Every row gives one point. Each copy is the shape, with its points in the same order, turned, moved and blurred by noise. Some copies are also mirrored. Which?
In the rows, zero is written as 128.

Shape, 7 rows:
[[ 91  64]
 [113  90]
 [187  77]
 [ 90 141]
 [119 184]
 [ 76 102]
 [142 187]]
Copy 1, 7 rows:
[[ 66 176]
 [ 91 151]
 [ 73  89]
 [150 167]
 [191 138]
 [ 97 186]
 [186 114]]
Copy 1 is: only turned
Copy 2 (7 x 2):
[[135 180]
 [141 152]
 [216 131]
 [101 118]
 [103  66]
 [105 158]
 [124  53]]
Copy 2 is: mirrored
Copy 3:
[[109 211]
 [137 174]
 [192 139]
 [ 80 146]
 [ 76  92]
 [ 91 196]
 [ 92  75]]
Copy 3 is: mirrored

Shape (9 x 4):
[[208 146 103  91]
 [188 167 129  67]
 [165 157  91  83]
 [171 147 142  38]
 [136 108 150 176]
 [ 63 153 140 228]
 [121 113 142 114]
 [ 98 110 112 187]
 [ 81 107 107 167]]
Copy 1 (9 x 4):
[[175  84 185  83]
 [156 123 196  97]
 [185 118 158  91]
 [139 147 186  70]
 [ 84  52 122 140]
 [ 89  71  73 237]
 [102 108 125 120]
 [110  63  72 161]
 [114  86  55 153]]
Copy 1 is: only turned
Copy 2:
[[180 180 177 114]
 [175 150 193  85]
 [148 174 178 101]
 [174 121 209  93]
 [142 145  75 143]
 [ 78 162  11 111]
 [134 129 134 143]
 [ 97 174  76 161]
 [ 73 168  95 153]]
Copy 2 is: mirrored

Shape, 12 rows:
[[227  84 126 108  99 112 141  59]
 [127  70  98 121 174 139 112  66]
 [150 155 128 126 189 149 142 129]
 [111 150 160 120 166 129 127 188]
 [179 109  51 133 123 113 158 110]
 [137 161 147 108 172 102  66 208]
 [121 128 133  98 151 117 120 163]
 [ 73 137 164 157 118 109 169 197]
 [102 167 152 188 104 116 114 133]
 [200 151 118  41 110 108 145  45]
 [146 149 192 169 137  88 149 154]
 [249 132 157  89  57 173 124  78]]
Copy 1, 12 rows:
[[109  73 162 142 117 155  22 135]
 [ 94 136 212 102 158 119  90  95]
 [154 147 139 145 122  84 105  87]
 [117 157  87 128 132  71 141  97]
 [143 100 137  94 140 172  58  59]
 [125 192  53 132 190  51  90 105]
 [ 97 138  98 132 162  98 117  91]
 [100 175  58  89  83 115 172 108]
 [146 195 100  92 105 141 128 152]
 [126  67 155 209 160 161  65 120]
 [118 177  80 133  66  95  87 124]
 [152  26 117 132 136 128  40 198]]
Copy 1 is: mirrored
Copy 2:
[[173  87 123 103 190 141  48 111]
 [ 90 117  94  79 121 184  74 139]
 [155 111  98 130  91 199 148 109]
 [135 147 130 158 111 188 200 134]
 [122 103 145  94 133 155  87  49]
 [151 197 166 188  93 195 159 139]
 [125 161 129 141 129 174 158 119]
 [101 117 164 141 129 151 238 136]
 [120  88 159 151  85 111 169 157]
 [209 150  72  96 161 105  70  88]
 [175  95 170 129 130 155 190 161]
 [201  77  87 190 196 112  60 102]]
Copy 2 is: only turned
Copy 3:
[[ 47 159 152  97 221 104 132  94]
 [142 188 126 167 161  95 111  59]
 [101 149 133 146  78 114 149 126]
 [149  98 144 127  64 153 151 135]
 [ 50 164 123 137 156 157  74  91]
 [157  98 103  66  69 151 158  99]
 [139 120 144 120 103 135 118 116]
 [155  85 154 165 106 216 141 169]
 [147 147  99 139 146 179 167 169]
 [ 62 191 188  62 174  76 111 140]
 [117 124 146 121 129 192 204 147]
 [ 30 114 138  79 227  62 144 156]]
Copy 3 is: only turned

Shape, 15 rows:
[[ 80 145 155 136 158 147 155 144  99]
 [122 150 120 122 128 164 145  61 109]
 [105 113 139 132 109 137 140 121 165]
 [124 125 127 120 110 122 152  73  96]
 [135 138 124 163 142 139 174 130 104]
 [140   7 139 162 113 147 142  76 137]
 [141 152 155 132 114 149 130 146 120]
 [130 146 155 123 119 154 137 147 120]
 [137 147 127 118 158 128 153 149 112]
 [ 96 150 131 120 105 136 125 119 167]
 [134 142 124 119 107 154 158 150 123]
 [126 148 122 118 116 160 154 148 104]
 [109 130 114 166 137 149 125  97 106]
 [134 117 123 135 113 145 127 150  98]
 [128 141 116 123 137 157 131 137 128]]
Copy 1:
[[139 169  64 121  89 117 139 109 125]
 [135 140 153 130  71 103 176 146 132]
 [117 153 114 130 135 162 157 146 134]
 [131 127 146 127 113 101 173 119 157]
 [105 119  79 142 106  94 158 137 129]
 [127 145 147 157 210 117 212 144  86]
 [ 99 169  98 138 114 111 124 154 161]
 [ 97 169  99 134 111 118 128 139 152]
 [105 131  94 144  98 108 113 113 134]
 [119 151 119 121 109 172 139 157 150]
 [ 75 145  99 120 106 125 139 137 150]
 [ 84 150  97 109  95 107 135 134 144]
 [151 131 107 117 111 100 158 162 119]
 [ 99 150 103 108 141  91 129 144 137]
 [ 99 146 110 125 100 120 124 146 126]]
Copy 1 is: mirrored
Copy 2:
[[101  77 141 120 148 104 102  85 120]
 [112 115  75 105 133 124  96 136 174]
 [114 119 144 117  82 144  95 133 127]
 [111 125 101 118 141 153 117 115 180]
 [144 125 136  87 152 121  98  92 143]
 [ 79 194 120  67  51 156 134  82 163]
 [129 127 111 123 147 146  93 116  95]
 [121 120 118 132 139 135  89 111  99]
 [136 131 141 132 160 107 104 111 129]
 [129  96 131 136  94 146  92 149 128]
 [140 132 119 134 133 134  67 101 122]
 [139 119 110 135 143 127  71  95 124]
 [137 105 102  87 114 119 127 108 146]
 [140 138 112 129 127 140 110  82 119]
 [140 124 114 131 127 107  97 118 124]]
Copy 2 is: mirrored
Copy 3, 15 rows:
[[ 99 133 101 100  78 123 124 112  72]
 [110 141 125 111 144 177 172  85  86]
 [102 156 129 106 153  95 144 120 112]
 [134 177 146 116 132 170 150 103  98]
 [110 151 103 131 104 144 107  84 122]
 [144 199 144  30 188 128 111  80 155]
 [107 116 132 138 136 125 104 122  97]
 [ 99 129 125 127 133 131 107 130  93]
 [111 131  98 125  96 150 120 136 120]
 [106 138 132 127 152  95 163 135  91]
 [100 147 103 138 148 135 112 127  97]
 [112 140  92 139 136 139 114 119  82]
 [141 130 116 105 123 135 145  70 108]
 [148 137 112 118 138 133  98 119  97]
 [119 117  95 125 138 136 141 120 108]]
Copy 3 is: only turned
Copy 4, 15 rows:
[[128 140 175  87 124 105 107  97 178]
 [167 177 151 125 106 118 144 156 152]
 [139  97 128 109 117  99 162 131 138]
 [129 156 142 136 119 117 134 178 154]
 [116 155 111 107 104 117 118 116 169]
 [106  72 113  89  48 155 155 203 158]
 [140 125 137 132 133 141 143  87 157]
 [137 128 153 124 125 138 145  93 152]
 [117 155 135  89 132 137 118  97 137]
 [163 112 137 126 138  85 156 116 127]
 [117 140 140 131 107 122 150  93 139]
 [121 149 151 132 100 128 141  94 140]
 [161 132 130 112  82 108 105 145 156]
 [120 123 143 133  98 145 115 108 136]
 [147 144 140 107 107 133 130 107 125]]
Copy 4 is: mirrored

Shape (18 x 12):
[[133 141 122 150 169 177 147 166 117 157 143 156]
 [137 140 160 158  78 131 100 179 124 103 152 143]
 [102 129 126 149 110 189  64 150 122  76 139  90]
 [168  97  69 120 113  96 148 149  94  90 117  95]
 [153 164 142 200 154  79 169 121 139 121 119 100]
 [140  97  76 172  60 174  89 124 137 144 148  96]
 [146 156 143 189  89 190 147 191 161 102 125 137]
 [ 76 185 136 108  62 161 168 157 151 177 120 114]
 [122 183 134 171 129 151 112 168 181 148  52 156]
 [ 65 150 157 175 140 166  71 147 127 132 150  84]
 [149 155  86 112  92 158  90 121 152 154  63  55]
 [115 103 156 116 133  93 153  82 192 132 119 129]
 [ 87 129  76 178  93 125  86  85 140 120  91  92]
 [109 155 129  94 156  96 147 181 154  85 143 112]
 [114 154 128  91 144 162  95 137 100  75  58 122]
 [150 136  54 180  98  74  77  92 179  88 163 148]
 [106 101 152 104  95 119  86 138 193  82 133  63]
 [111  89 115 199 110  74 146  91 146 164  91 111]]
Copy 1:
[[162  84 102 116 175 124 151 136 121  82 115 149]
 [150  81 118 154 120  90  94  95 181 145 135 122]
 [121  65 113 143 102  77  51 130 127  91  90  97]
 [ 96  89 140 169  92 147 164  92 106 166  64 113]
 [166 121 160 167 131 206 122 151 157 132 118 129]
 [132  79  93 204 130  72  85 140  87 165  74 152]
 [158  86 117 170 193  94  98 135 189 122  94  88]
 [221 123  86 218 139  75 150 129 131  83 124  91]
 [151 162  65 154 151 118 120 189 194 100  95 108]
 [175  82  87 155  84 116  46 135 129  62 125 130]
 [163 133  90 180  62  99 118 184 103 146  43  99]
 [164 194 136 158 126 142 114 109  94 149 153 108]
 [109 123  84 221  81 133  76 173  91 123 112 120]
 [152 141 160 141 106 124 137  69 153  75  99 102]
 [ 97 114 103 112  82 107 140 155 121  90 107  45]
 [ 64 149 168 208 105 109  88 141 131 159 115 192]
 [164 159 123 163  77  99  47  82 114 132  94  90]
 [143 135  83 212 119 196 111 134 100 159 138 145]]
Copy 1 is: mirrored
Copy 2:
[[141  66 129 138 158 148 109  75 130 104  92 166]
 [135 147 114  71 152 182 112 103 133 128 136 195]
 [118 178 123 106 171 140 116  95  61 112  89 203]
 [119 158  41 141 114 150 131 130 124 138  98 107]
 [145 140 147 110 155  97 122 103 186 151 144  91]
 [128 192 133 123  91 186 103  55  99 132  69 166]
 [153 131 106  79 153 125  75  37 143 142 110 207]
 [118  86 129 133 113 151 107  25  76 182 189 177]
 [223 118 141 101 132  97  98  56 120  94 166 165]
 [ 99 147 184 102 170 127 147  69  85  88 122 184]
 [190 194 117 178 122 132 134  52  64 146 130 144]
 [136 132 162 158  81 106 128 147 142 156 148 165]
 [140 196 158 101  83 120 108  90  67 116 114 123]
 [ 99 122  77 156 156 114 115 120 132 114 181 167]
 [173 126  95 133 171 107 121 138  37 126 126 163]
 [128 211 139 120  85 166  39 134 147  91 133 116]
 [ 98 211 117 148 112 113 139 123 103 141 161 218]
 [137 152 163  94  48 116 151 101 147 146 126 105]]
Copy 2 is: only turned
Copy 3:
[[164 111 151 186 113 152 105 157 180 153 120 137]
 [225  98 153 112 133 133 128 148 129 110 116 167]
 [177  78 167  76 160  96 126 157 159 177 117 166]
 [199 127 121 108  48 109 160 158 125 177 175 115]
 [176  87 106 145  95 186 141  73 132 139 189 132]
 [221 119 163  51  85 124 101 138 212 167 126 130]
 [249  79 169 145 164 148 109 148 169 135 134 118]
 [174 106 101 142 137  78  89 143 192  75 157  82]
 [215 136  96 146 201 168 135 154 200 146 171 136]
 [134  56 126  97 162 131 112 124 203 124 118 182]
 [179 147 110  84 143  69 143 117 212 188 168 126]
 [131 149 136  88 121 172 164 133 144  84 179 106]
 [165 103  89  26 118 147 123 143 196 182 179 130]
 [153  85 114 151 120 117 191 144 105 118 126 114]
 [142 124 119 120 180  92 128 178 120 185 167 145]
 [216 129  93  21  86 200 158 122 142 155 106 107]
 [171 111 160  45 141  99 199 122 154 101 145 146]
 [168 129  99  68  77 176 132 137 194 112 218 141]]
Copy 3 is: mirrored
Copy 4, 18 rows:
[[147 110 129  83 125 121 167 128 169 136 105 148]
 [192 161 115 115 163 135 153 189 106 117 125 121]
 [196 202 163 150 134 133 127 136 114  99 105 175]
 [ 93 136 183  96 131 144 108 145  61 103  92 104]
 [126  90 165 131 216 134 152 104 127 115 145  81]
 [154 203 143 158 122 114 162 119  80 132  55  99]
 [199 125 104 105 188 113 183 133  97 121  82 165]
 [153 113  73 148 137 221 191 119 110 106  84 149]
 [135 157  58 104 184 116 177  87 123  87 146 157]
 [189 173 150 183 139 141 149 122 179  75 130 146]
 [124 196 117 121 143 178 126  41  78  82  82 115]
 [133  87 109 172 116 138 130  89  77 131 175  95]
 [ 91 201 153 197 160 137 153  94  91 101 119 126]
 [154  88 156  99 124 172 148 136  93  64 167 141]
 [119 175 132 101 143 163  74 112 108  99 148 200]
 [118 190 188 141 141 104 204 124  42 135 176  76]
 [195 147 139 173 114 154 113 111  46  65 145 116]
 [ 70 123 119 195 167 106 144 116 103 111 119  66]]
Copy 4 is: mirrored

Shape (18 x 12):
[[130  52 193 195 109 111 188 165  99 126  89 119]
 [102  98 107  25 200  67  14 151  96 105 122 142]
 [164 148  74  74  85 182 182 136  32  95 132 104]
 [ 61 102  73  73 107  98  70 152 117 121 156 137]
 [135  87 197 184  85 125 160 142 176 141 115 123]
 [109  96 209 173  92 117  95 118  97 161  52 159]
 [186  63 193 232  57 113 102 156 115 109 103 154]
 [106 146 106  63 141 120  10 159 113 152 154 123]
 [159 176 109  51 119 156 168 111  97  55 158 170]
 [147  78 182 157 111 132 128 162 112 136 157 177]
 [ 98 125 101 133 121 185 143  89  94  50 130 130]
 [139 125 197 216 116 105 120 138  83 102 157 134]
 [102 187 120 107 141 177 158 168  46 104 150 177]
 [106 151  70  46 124  53  45 138 129 126 126 180]
 [ 70 151  99  80 138  30  18 200 123 101 105 140]
 [140 159 125  83 122 196 132 178 113  65 110 121]
 [162 149  53 134 154 202 162 152  91  90 128 187]
 [161 121 179 227 141 115 164 118 109 160  99  93]]
Copy 1:
[[130 157  24 128 110 163 127 128  93  97  62 189]
 [107 131 152 220 152  93  53 154 232 173 127  76]
 [124 193 183 144  46 154 116 148 149  52 181 197]
 [ 94  94 194 191 104 142  75 138 188 129  73 131]
 [ 98  94  51 106  98 137 154  86  90 117  72 172]
 [ 40 159  60  96 162 143 123 116 117 109  60 131]
 [ 60 139  28 127 129 108  73  67  60  88  72 200]
 [ 98 108 197 136 126  94  52 107 199 151 119  90]
 [110 132 174 187  78  79 168 149 155  51 190 166]
 [116 138  91 139  96  81 109 116  84  98  68 146]
 [ 97 108 135 180  90 172 126 136 136  16 152 130]
 [112 101  63 104 148  99  76 142  83  61 100 175]
 [155 172 193 137 126 104 139 154 141  25 125 146]
 [ 64 105 212 210 160  93  98 130 194 172 114 135]
 [107  96 172 189 205 112  63 113 237 157  78 147]
 [140 151 143 153  92 119 135  73 187  49 157 147]
 [153 171 189 197 109 139 135  93  85  42 166 140]
 [125 128  49  75 146 171 122 129  57 115 131 173]]
Copy 1 is: mirrored
Copy 2 (18 x 12):
[[169 216 120 166 100 165 173 207 107 189 145 119]
 [145  42  58 185  92 187 144  83 117  21 124 182]
 [ 85 137 177 112 101 176 137 125 116 105  36  57]
 [182  92 154 143 108 136 125 108 165  42 112 158]
 [155 181 143 140 117 133 128 183 114 203 183 159]
 [133 200  96 124  66 151 185 116 111 142 222 135]
 [168 227 101 129  43 169 118 145 165 204 159 140]
 [123  60  84 130 121 126  88  95 156  36 141 143]
 [117  83 207 112 108 222 104  77  81 130  70  87]
 [167 163 117 167  70 141  89 147 112 153 162 113]
 [150 106 169 115  88 137 180  81 120 168  60  99]
 [196 170  83  88  78 156 129 138 100 184 142 122]
 [152 145 149 139 131 172 114  71  76  95  95  38]
 [151  79 138 127 102 196 102  63 139  23 129 197]
 [182  85  74 129 135 201 133  86 170  17 137 208]
 [ 95 105 133 150 153 182 127  94 153 140  96  76]
 [125 165 162 179 130 155  95  38  97 140  39  87]
 [141 210  83 104 113 118 144 168  67 192 128 153]]
Copy 2 is: mirrored

Shape (16 x 12):
[[181  79 182 128  78 136 194  68 164 119 115 166]
 [135  76 118 100 131  99  76 159 110 176 105 118]
 [103 136 133 120 122 110  87  76 130 110  77 140]
 [165 110  91 148 172 138 132  49  91 116 127 213]
 [117  98 120 140 100 108 100  97 146 127 100  94]
 [120 160 110 172 119 108 182 114 140 140 140 108]
 [108  92 111  86 107 158 222 118 163  64 119 136]
 [101 195 138 168  64 174 149 206 104 133 154 156]
 [209  33 122 171  45  85 145 142 109 169  70  63]
 [227 123 136 108 118 103 153 122 146 132 168 141]
 [129  87 145 226 158  56 109 128 158  75 141 119]
 [113 155  75 143 198 193 124 138 208 124 130  48]
 [181 101 109 126 121 102 125 157 137 141  67 171]
 [131 113 153 109  90 138 126  76 165  50  97 105]
 [145 155 220 178 150 122 134 168 121 104 131  90]
 [149 130 118 221  73 105 102 199 191 179 156  99]]
Copy 1, 16 rows:
[[160  67 125 168 156 113  91  67  84 123  72 166]
 [187  87 159 125  80 148 141 172 174 134 153 170]
 [141 110  72 130 123 157  92 144 145 122  96 125]
 [131 156 132 144 154  88  71 100 213 136  76 136]
 [135  94 120 142  88 171 145 148 131  88 111 153]
 [129 154 148 109 100  93 154 106  96  99 105 104]
 [ 96 123 147 140 168 100 149 134  51 149  71 190]
 [197 182 205  55 150 134 120 138  56  86 126  80]
 [221  17 167 112  69 129 171 100 137  63  53 186]
 [176  92 163 181 185  71 140  87 127  90 139 132]
 [ 69  72 161  82 127 168 142  62 173  62 139 132]
 [ 64 127 203 171 113 138 195 200 122 139 103  63]
 [204  84 140 103 159 135 158 112 174 136  98 145]
 [101  78  96 143 170 155 108 146  88  93  82 149]
 [126  52 186  66 143 129 108 117  89  84 148  58]
 [180 115 213 121  98 204 207  75 118  63 142 107]]
Copy 1 is: only turned
Copy 2, 16 rows:
[[ 99 100 181 174  82 150  76 169  42  93 140 151]
 [ 68 104 130 107 156 127  77  94 179 140 180 145]
 [ 75  96 106 133  50  97 101 131 157 124 131 158]
 [139  78 180 102  53  78  68 180 153  95 145  90]
 [ 64 121 127 157 105 122 107 151 170 122 144 173]
 [148 161 103 162 128 107 126 177 132 100 139 140]
 [131 105 133 182 118 180  67 153 105  98  43 122]
 [163 249 112 130 101 113 114  87 107 153 112 113]
 [ 56 139 196 176 203  84  55 150 117 132 176 235]
 [ 83 122 177 122 150 116 122 143  86  58 158  99]
 [114 134 162  71 114 130 166 207 161 112 126 216]
 [124 109 126 196 147 140 196 154 202 171  91  83]
 [ 81 100 147  96 147  84  74 140 102 152 134 134]
 [ 55 100 151 178  59 144 116 135 122  98  73 172]
 [157 141 157 125 113 123 196  87 109 116 136 191]
 [ 79 226 133 125 171 126 161 170 126 177 175 155]]
Copy 2 is: only turned
